Rows are points. The window is the flat piece filled in between its corners: a triangle in 3 columns, a solid with four corners in 4, and so on. A path goes straight from each point to the next, and from the last back to the first. After which points does the path pass through the window?

Window:
[[-0.95 -3.16 -0.23 -0.41]
 [ 3.78  3.10 -1.12  2.29]
 [-1.67 -2.16 -1.69  1.17]
 [-1.04  0.07 -0.22  0.32]]
Path:
(1): [-2.77 -3.01 -1.52 -1.74]
(2): [-0.41 -2.70  1.75  1.79]
(3): [1.97 1.71 0.08 1.97]
(4): [ 3.51  0.94 -2.13 -0.53]
(5): [ 3.60  2.70 -3.26  0.50]
(6): [2.49 1.99 0.35 2.97]
(7): [-1.19 -1.94 -0.69  1.77]
(8): [-1.13 -1.55 -2.27  0.42]
(9): [-0.89 -1.18 -2.52  0.11]
(10): [-1.75 -1.41 -0.77  3.73]
(11): [0.01 0.20 0.47 1.37]
(12): [-0.31  0.46 -1.10 -0.89]
(13): [ 0.72  0.87 -2.48 -0.13]
(14): [1.98 1.29 1.35 3.75]
(15): [ 0.44 -1.30 -0.60  1.67]
(16): [ 0.75  0.52 -2.61 -0.99]
Through the window after points: 5, 7, 13

Window, 8 rows:
[[ 2.74  0.11 -2.05  0.81  0.91  2.86  0.35 -3.38]
 [-1.15 -1.05 -2.30  2.86 -2.02  1.45  2.36  0.67]
 [ 3.78  0.74 -1.65  1.62 -1.45  1.14  0.93 -0.14]
 [-3.94  0.94  1.74  1.93  0.20  0.06 -2.45  1.33]
 [-4.76 -0.51 -0.69 -0.76 -1.32 -0.46 -2.17  2.79]
 [-1.71  1.01 -2.62  1.76 -1.65 -1.73  1.23 -0.30]
 [-3.69 -2.24  1.71  0.59 -0.88 -1.88 -1.66  0.88]
 [ 2.08  1.53  1.03 -0.34 -1.75  3.30  0.33 -3.58]]
Path:
(1): [ 2.25  0.12 -3.50  2.57 -3.53  1.72 -1.32 -0.44]
(2): [-1.08  0.80 -1.99  3.10 -2.79  0.24 -1.98 -1.85]
(3): [-3.04 -0.09 -0.07 -0.53  0.49 -1.58  1.71  2.28]
(4): [-1.53  0.13  0.01  0.66 -1.10 -1.10  1.23  0.74]
(5): [-2.77 -0.26 -2.42  2.63 -2.51  0.47 -2.47  0.54]
(6): [-0.24 -0.67 -1.86  2.67 -1.85  0.67 -0.70 -0.58]
(7): [-1.04 -0.35 -1.56  1.65 -0.92  1.68  2.64  0.28]
(8): [ 1.64  0.93  0.76  0.11  1.33 -0.01  2.61 -0.34]
Through the window after points: 2, 6, 8
